Every row gives one point. Each copy is the shape, with its points in the same order, stretched, turned, moved and blurred by noise. Say if it was mirrored as well.

Shape (7 x 3)
-0.028 -0.028 -0.066
-0.004 -0.014 -0.008
0.011 0.040 0.008
0.009 0.038 -0.008
-0.042 -0.032 -0.009
-0.013 -0.051 -0.004
0.003 0.014 0.003
Copy 1 (7 x 3)
0.057 0.018 0.026
0.013 -0.011 0.008
-0.024 0.014 -0.024
-0.014 0.020 -0.023
0.023 -0.009 0.046
0.033 -0.038 0.029
-0.008 0.000 -0.007
Copy 1 is: mirrored
Copy 2 (7 x 3)
0.017 0.013 -0.067
0.004 -0.023 -0.029
-0.028 -0.007 0.015
-0.028 0.005 0.002
0.032 -0.016 -0.031
0.020 -0.043 -0.046
-0.014 -0.018 -0.002
Copy 2 is: mirrored
Copy 3 (7 x 3)
-0.042 -0.043 -0.066
-0.018 -0.013 -0.022
-0.019 -0.015 0.029
-0.029 -0.033 0.019
-0.039 0.003 -0.041
-0.002 0.002 -0.049
-0.020 -0.010 0.006
Copy 3 is: mirrored
Copy 4 (7 x 3)
-0.075 -0.033 0.010
-0.019 -0.010 -0.002
-0.020 0.033 -0.044
-0.034 0.028 -0.046
-0.025 -0.012 0.040
-0.006 -0.038 0.031
-0.018 0.014 -0.023
Copy 4 is: only turned

Shape (8 x 4)
-0.086 0.009 -0.006 -0.010
0.020 -0.013 0.003 0.006
0.007 0.012 -0.003 -0.012
-0.042 0.014 0.000 0.002
0.025 -0.041 0.006 -0.004
0.017 0.035 -0.009 -0.016
-0.014 0.026 0.031 -0.058
0.030 -0.033 0.048 0.011
Copy 1 (8 x 4)
-0.015 -0.059 0.077 -0.034
-0.020 0.001 -0.019 0.019
0.000 -0.006 -0.008 -0.010
-0.006 -0.018 0.044 -0.017
-0.041 -0.019 -0.036 0.017
0.020 0.005 -0.010 -0.015
-0.013 0.013 0.001 -0.072
-0.062 0.028 -0.023 0.010
Copy 1 is: mirrored
Copy 2 (8 x 4)
-0.032 -0.046 0.038 -0.019
0.031 0.008 0.009 -0.007
-0.003 0.014 -0.003 -0.009
-0.016 -0.022 0.032 -0.008
0.043 0.000 -0.009 -0.016
-0.009 0.025 -0.010 -0.006
-0.028 0.016 -0.005 -0.059
0.057 0.019 0.029 -0.026
Copy 2 is: only turned
Copy 3 (8 x 4)
-0.044 -0.011 -0.027 -0.052
0.013 0.007 -0.010 0.024
0.008 0.021 -0.015 0.001
-0.023 0.010 -0.016 -0.028
0.034 -0.019 -0.017 0.041
0.019 0.051 -0.015 -0.005
0.000 0.036 -0.071 -0.016
-0.006 0.006 -0.030 0.062
Copy 3 is: mirrored

Shape (9 x 6)
0.001 -0.007 0.074 0.048 0.029 0.057
-0.029 -0.006 -0.032 0.004 0.022 -0.012
-0.003 -0.004 -0.005 -0.001 0.022 -0.005
-0.012 -0.007 0.013 0.048 0.036 0.040
-0.041 0.001 -0.022 0.026 -0.008 -0.005
0.003 0.017 -0.004 -0.001 -0.003 0.040
-0.023 -0.018 -0.009 -0.009 0.003 -0.016
0.021 -0.014 0.024 0.061 0.006 0.042
-0.004 0.028 0.015 -0.001 0.025 -0.026
Copy 1 (9 x 6)
0.070 -0.055 0.062 0.016 0.024 0.060
-0.015 -0.007 -0.032 0.014 0.031 0.002
0.001 -0.004 -0.001 0.002 0.023 0.004
0.018 -0.056 0.008 0.013 0.032 0.044
-0.009 -0.027 -0.042 0.022 0.008 0.002
0.008 -0.006 -0.003 -0.009 -0.003 0.045
0.015 0.002 -0.022 0.007 0.025 -0.012
0.044 -0.071 0.025 -0.011 0.010 0.035
-0.006 0.009 0.028 0.020 0.011 0.000
Copy 1 is: mirrored
Copy 2 (9 x 6)
0.055 0.061 -0.076 -0.009 0.060 0.012
-0.046 0.004 0.015 0.020 0.030 -0.005
-0.009 0.004 0.014 0.004 0.030 -0.002
0.001 0.053 -0.046 0.022 0.054 -0.004
-0.051 -0.001 -0.016 0.023 -0.002 -0.011
0.002 0.039 0.001 0.009 -0.008 0.037
-0.025 -0.025 0.013 0.003 0.025 0.009
0.047 0.039 -0.054 0.038 0.037 0.003
0.005 0.018 0.024 -0.017 0.010 -0.030
Copy 2 is: mirrored

Shape (14 x 8)
0.011 -0.027 0.027 -0.072 -0.036 -0.007 -0.032 -0.019
0.021 -0.015 0.032 -0.002 0.000 -0.006 -0.001 0.015
0.020 0.014 0.041 -0.014 0.013 -0.028 0.000 -0.015
-0.013 0.021 0.018 -0.012 -0.007 -0.001 -0.019 0.036
-0.024 -0.012 -0.022 -0.048 0.006 -0.006 -0.056 -0.036
-0.056 0.003 0.004 0.014 0.020 0.039 0.005 0.013
0.034 -0.009 -0.036 -0.017 0.014 -0.004 0.025 0.022
-0.011 -0.008 0.002 -0.011 0.030 0.009 -0.032 0.008
0.017 0.049 -0.006 0.032 0.025 0.002 -0.014 -0.012
-0.061 0.006 -0.006 -0.004 -0.004 0.030 0.025 -0.045
0.027 -0.024 -0.003 0.012 -0.010 -0.018 -0.024 -0.005
0.017 0.049 -0.046 -0.042 0.028 -0.027 0.003 0.016
-0.031 -0.090 -0.054 0.000 -0.033 -0.022 -0.017 -0.034
-0.006 -0.046 0.018 0.031 -0.010 -0.034 0.008 -0.026
Copy 1 (14 x 8)
0.052 -0.004 0.038 -0.028 0.034 -0.008 0.059 -0.037
0.020 0.003 0.027 0.014 -0.024 -0.016 0.014 -0.012
0.031 0.033 0.042 0.026 -0.002 -0.035 0.019 -0.001
0.051 0.001 0.003 -0.010 0.001 -0.016 -0.007 0.021
0.015 0.020 0.003 -0.003 0.078 0.025 0.037 -0.007
0.005 0.049 -0.017 -0.025 -0.020 0.029 -0.024 0.020
-0.019 -0.024 0.010 0.018 -0.027 -0.008 0.053 0.037
0.021 0.015 -0.003 0.019 0.016 0.027 0.008 0.005
-0.003 0.032 -0.024 0.042 0.008 -0.040 0.008 0.025
-0.021 0.077 -0.002 -0.050 -0.001 0.003 0.003 0.006
-0.017 -0.014 0.012 0.020 0.017 -0.025 0.020 -0.025
0.018 -0.008 0.002 0.027 0.020 -0.025 0.050 0.083
-0.079 -0.013 0.028 -0.038 0.055 0.020 0.011 -0.042
-0.043 0.026 0.051 -0.001 0.003 -0.023 -0.015 -0.039
Copy 1 is: only turned
Copy 2 (14 x 8)
-0.001 0.007 0.030 -0.014 -0.045 0.033 0.057 0.063
-0.029 -0.031 0.020 0.013 -0.016 -0.008 0.014 0.020
-0.026 0.003 0.048 0.008 -0.009 -0.023 0.021 0.022
0.002 -0.025 0.016 -0.011 -0.041 -0.022 0.000 0.004
0.023 0.029 0.004 -0.059 0.003 0.031 0.029 0.051
-0.017 -0.028 0.005 -0.064 -0.018 -0.003 -0.009 -0.027
0.020 -0.053 0.009 0.022 0.018 0.022 0.019 -0.013
0.006 -0.022 0.006 -0.037 0.004 -0.006 0.005 0.029
0.005 0.004 0.034 0.000 0.014 -0.015 -0.045 -0.001
-0.027 0.022 0.027 -0.070 -0.018 0.037 0.015 -0.031
-0.015 -0.005 -0.004 0.021 0.009 0.018 -0.001 0.039
0.061 -0.015 0.029 0.007 0.011 -0.009 0.014 -0.015
-0.023 0.025 -0.068 -0.022 0.025 0.080 0.048 0.028
-0.063 0.015 -0.014 0.012 0.009 0.008 0.021 0.018
Copy 2 is: mirrored
